Each row of a before or after table is a point. The points were changed in one or more steps. Then noise was added and the rows were shuffled. The steps act on how far a point lies along the listed directions, d1 being the first. What was done? A step turns or swaps two directions, mirrors them in a line or flattens them onto one, adds a multiple of one to another, or multiplies one. Angles are multiples of 10 degrees, from the lower direction toward the higher: turns from -170 to 170, lines from 10 to 170 but not 90. Use the fewest steps. Two steps may share a direction if one is a turn and the other turns, adds or multiplies; they go together, in the order done. Otherwise the lowest direction goes first.
(in the rows, 128 means zero)

Directions:
(1): [176  91]
(2): [91 80]
Before, 11 rows:
[[136 217]
 [116  88]
 [ 32 177]
 [ 78 146]
 [147 149]
 [148 122]
 [ 41 183]
 [131 114]
 [106 142]
 [100 126]
 [ 80 119]]
After:
[[ 39 172]
 [106 140]
 [ 80 143]
 [143 122]
 [103 122]
 [ 89 104]
 [113 231]
 [ 45 184]
 [133 113]
 [126  81]
 [140 158]]
Steps: add 0.3 times d2 to d1

Directions:
(1): [187  85 118]
(2): [169 175 168]
(3): [111  90 189]
Before (9 x 3):
[[161 102 144]
 [ 89 217  79]
 [113 104  91]
 [167 142 171]
 [156 209  67]
 [114 211  87]
 [163 120 149]
 [172 125 142]
 [ 95  97 111]]
After, 9 rows:
[[158 124 166]
 [200 184  71]
 [135 203  50]
 [ 82  93 100]
 [157 197  70]
 [113  90  87]
 [166 159 188]
 [167 125 161]
 [146 103 163]]
Steps: turn d1 and d3 by 30 degrees; multiply d2 by 1.3

Directions:
(1): [172  77 176 147]
(2): [ 70  94 124 181]
Before, 8 rows:
[[136 168 100  84]
 [124 178  95  98]
 [ 17 135 133 185]
 [ 63 142 121 157]
 [115 178  92 104]
 [188  56 194 148]
 [112 184 110  85]
 [163 110 175 129]]
After, 8 rows:
[[ 74 143  96 149]
 [128 233 122  60]
 [ 72 113 105 157]
 [ 72 135  99 152]
 [207  73 194 125]
 [ 57 137 114 146]
 [122 191 114  92]
 [155 103 176 141]]
Steps: mirror d1 and d2 in the line at 170 degrees

Directions:
(1): [203 122 131  61 101 178 116 160]
(2): [107 187 210 105 105 140 178 110]
Before (11 x 8):
[[187 153 169  37  82 176 126 147]
 [ 61 104  92 176 157  59 130 108]
 [136 172 150  97 114 154 129 137]
 [131  70   7 188 164  95  69 122]
 [173 109 117  73 107 149  97 151]
 [ 64 141 131 182 131  80 129  81]
 [ 95 133 136 153 143  99 130 101]
 [ 99 181 240  71  95 168 195 125]
 [ 96 110 110 180 153  83 120 143]
 [ 98 111 122 133 117  97 127 123]
 [108 146 116 146 106 127 129 101]]
After:
[[124 152 126 125  99 144 132 105]
 [156 145 111  95 124 160 103 152]
 [203  84  74  68 107 157  71 163]
 [144  82  76 119 131 118  75 140]
 [107 152 167 124 124 117 144 105]
 [ 40 133  85 223 165  59 129  73]
 [ 52 158 169 142 131  78 176  96]
 [ 95 123 143 119 112 102 141 124]
 [ 82 153 161 168 137  90 152 130]
 [ 85 182 184 128 103 114 160  81]
 [196 124 173  28  89 211 141 172]]
Steps: turn d1 and d2 by -60 degrees

Directions:
(1): [111 142 176  64 123  84 142 120  42]
(2): [ 89 108  69 129  99  90 220 144 133]
(3): [155 196 148 129 106 202 195 111 121]
(4): [157  65 178 163 196 128 182 114 119]
(5): [169  73 101  59 102 150 129  59 144]
Before (13 x 9):
[[188  22 129 136 163 112 182  84 167]
 [139 195 113 169  99 171  49 131 197]
 [115  60 103 117 131 116 115 122 135]
 [ 74 102  20 128  68  69 102 169 182]
 [ 84 112  72 104 102 108 104 164 162]
 [138 166 118 172  96 181 128 115 174]
 [121 190 104 167 163 127  70 190 193]
 [131  72 152 117 162 102 202 129  70]
 [140 111  73 152 126 153  19 130 209]
 [144  66 144  61 120 103 144 101 158]
 [129  54 136  99 147 104 161  92  92]
 [134 183  80 133 124 116  75 129 178]
 [112  80 121 111 140 123 186 108 137]]
After (13 x 9):
[[110 186 141 135 124 174  99 143 140]
 [114 181 102 184 113 174 125 155 152]
 [106 181 157 162 123 136 145 187 170]
 [ 83 136 150  81 128  66 212 140  50]
 [100 170 127 142 112 160 161 148 106]
 [110  82 166  76 135  36 158 105  72]
 [ 98 249 112 143  64 124  95 181 135]
 [136 129 153  95 168  74 178  95  87]
 [147 169  85 164 107 200  82 152 172]
 [115 106 171 100 127  73  92 107  86]
 [144 101 123  19 137  84 179 102  95]
 [138 146 180 103 148 161 199 132 103]
 [165 166 216 105 138 175 221 104  63]]
Steps: turn d1 and d4 by 160 degrees; turn d2 and d3 by 140 degrees; multiply d5 by -1

Directions:
(1): [172 149 146 150  87 149 173  96 178 136 132  23]
(2): [169 191  73  80 132 109  85 188 151 185  96 110]
Before:
[[158 170 106 108 120 136 121 162 160 171 109  59]
 [149 137 132 124 112 137 147 129 155 127 129  89]
 [167 152 119 130 107 134 132 133 157 154 117  67]
 [119 116 125 135 129 133 131 123 125 120 133 140]
 [116 123 134 119 125 125 130 119 131 128 126 130]
 [124  99 149 145 116 136 152 102 135 112 142 118]
 [172 143 118 142  93 145 145 126 161 151 117  73]
 [114 130 130 138 136 133 136 127 127 112 133 114]
 [134 144 103 119 130 118 120 148 130 139 121 129]
 [142 147 109 101 123 132 104 139 134 156 123 113]
 [130 128 121 119 130 136 110 151 122 132 127 150]
 [165 144 124 132 114 132 149 126 160 148 125  68]
 [114 111 146 126 134 137 146 115 115 114 127 133]]
After:
[[142 137 118 109 128 128 123 150 141 133 123 125]
 [158 179  74  95 129 109 101 180 146 167 105 113]
 [169 189  70  64 129 116  70 184 148 196 101 106]
 [174 183  75  90 128 111  82 189 148 187  94 109]
 [ 92  83 170 148 129 147 168  84 107  88 142 138]
 [157 158  94 100 142 110 108 166 143 167 109 116]
 [ 85  51 186 172 120 147 174  64 110  70 164 150]
 [102 117 140 146 138 140 141 118 120  99 137 121]
 [168 158  85 108 118 126 101 169 143 169 100 125]
 [111 102 139 147 125 141 145 108 126 107 140 135]
 [188 234  32  42 143 103  51 248 166 235  69  84]
 [148 147 109 113 120 136 108 161 139 147 122 126]
 [114 115 140 126 125 129 134 111 129 123 131 131]]
Steps: multiply d1 by 0; multiply d2 by 3

Directions:
(1): [118  16  97 151 174 137 113 102 116  73  77 123 128  77]
(2): [ 82 105  40  77 143  50 153 158 147 135 153 135 181 156]
Before, 9 rows:
[[136 175 151 127 106 145 130 128 127 156 145 130 116 146]
 [131 149 139 131 111 136 134 125 126 134 134 123 134 140]
 [120 136 152 136 121 145 125 123 122 122 130 122 121 124]
 [114  90 107 129 143 118 133 120 128 115 114 121 129 117]
 [143 101 125 139 134 138 115 114 110 109 108 123 127 112]
 [117  98  97 139 140 105 132 128 124 119 115 125 140 120]
 [140 120 129 140 134 151 123 125 117 129 118 125 126 117]
 [128 158 124 119 117 123 130 135 140 151 154 134 125 143]
 [ 99  89  81 108 149 104 136 134 134 110 129 130 148 128]]
After (9 x 14):
[[101  35  76 131 165 109 133 114 126  94  97 121 141  99]
 [101  47  57 134 162  82 134 128 124 100 100 124 158 108]
 [137 180 157 131  96 143 136 127 128 152 145 124 128 151]
 [133 148 176 150 113 164 118 115 117 121 125 120 109 118]
 [149 107 144 156 139 171 113 114 113 119 104 121 114 102]
 [127 205 131 103  97 112 138 149 146 177 179 138 131 170]
 [147  56 130 160 150 159 104  96 101  85  81 121 117  84]
 [ 65  28   9  85 177  58 146 145 141  93 126 133 181 126]
 [153 247 195 128  73 160 134 137 126 189 169 130 101 166]]
Steps: multiply d1 by 2.5; multiply d2 by 2.5

Directions:
(1): [157 165 227 156 177 158  62  61 135  86 162 128 131 145  81 174  69 119
 149 135]
(2): [179 147 152 125  69  99  70 112  98 156  46 139  82  92 161 156 171  56
 179 167]
(3): [109 190 128 118 143  91 151 179  94 180  86 192  97 162  98 187  56  99
  66  88]
(4): [115 137  71 167 173 150 124 144  97 112 201 155 155  45 158 172 130  44
  97 182]
(5): [190 142 126 101 164 217 192 131 118 207 169 134  80 179 109 103 150  92
 171 155]
Before:
[[ 69  77  35 107 120 134 196 177 152 131 161  92 150 134 145  89 196 168
  127 125]
 [147 124 128 109 140 149 151 120 117 172 129 115 111 164 111  94 160 140
  167 118]
 [131 179 159 111  97  52  84 156  69 202   7 171  75 142 140 175 113  92
  101  96]
 [178 162 154 128 134 193 154 128 117 189 123 133  83 184 150 141 182 104
  174 154]
 [ 94  69  60 136  91 117 149 138 150 106 114 105 159  85 141  96 196 129
  127 128]
 [135 143 152 116 162 133 122 112 155 115 130 137 121 162 111 134 108 154
  144 104]
 [192 161 159  98 133 186 149 128 113 188 146 128  72 208  82 129  90 128
  164 107]
 [105 159 127 137 111 106 147 166 112 166  79 155  86 153 116 139  81  90
  115 138]
 [215 160 199 109 141 161 108 120 115 168 107 138  77 173  90 178 125  90
  162 144]
 [ 82 157 128 147 147  81 133 188  98 153 114 189 126 141 110 193  94 104
   82  87]
 [ 99  89  34 137 117 121 168 171 129 138 158 111 147  63 181  73 182 101
  133 159]
 [154 119 191 124 160 188 146 125 138 132 149 104 106 171 108 107 139 164
  168 120]
 [103 155 132 129 122  81 138 157 125 149  85 150 105 150 105 159  68 135
   80  78]]
After:
[[171 178 149 117 114 101  79 144  54 220  41 172  62 114 156 175 149  31
  133 147]
 [126 134 172 138 129 100  71  88 117 110 105 114 139 131 112 135 131 148
  153 111]
 [136 149 125 120 117 120 159 151 124 178  96 142  86 159 114 137 106 122
  117 102]
 [146 143 153 155 206 199 135  94 141 120 232 113 138 126  97 117  96  98
  158 157]
 [158 116 139 135 162 207 150  92 147 136 170 116 122 147  81 119 153  99
  165 144]
 [136 125 141 133  73  43  52 148 112  94  45 132 136  75 151 195 144 109
  108 129]
 [120 138 160 137  66  59  46 120 121  80  74 116 131 123 122 167  75 159
  122  82]
 [101 104 176 140 106  95  96 139 139  80  86 102 136 124 138 129 135 187
  134  95]
 [116 121 115 111 121  93 124 137 153 114  91 136 128 139 139 122 131 162
  132  95]
 [116 160 184 177 110  94  45 100 123  76  87 132 142 111 164 198 142 124
  124 138]
 [117 159 140 152 119 115 124 145 113 145  95 147  94 137 117 146  81  81
  128 152]
 [103 143 119 139 160 121 164 185 104 174 143 175 117 159 110 162 121 113
  107 103]
 [128 133 181 124 195 203 139  90 165 108 206  95 128 202  61 137 113 161
  166 128]]
Steps: turn d1 and d5 by -140 degrees; turn d2 and d4 by 30 degrees; multiply d2 by 1.3; multiply d3 by 0.7
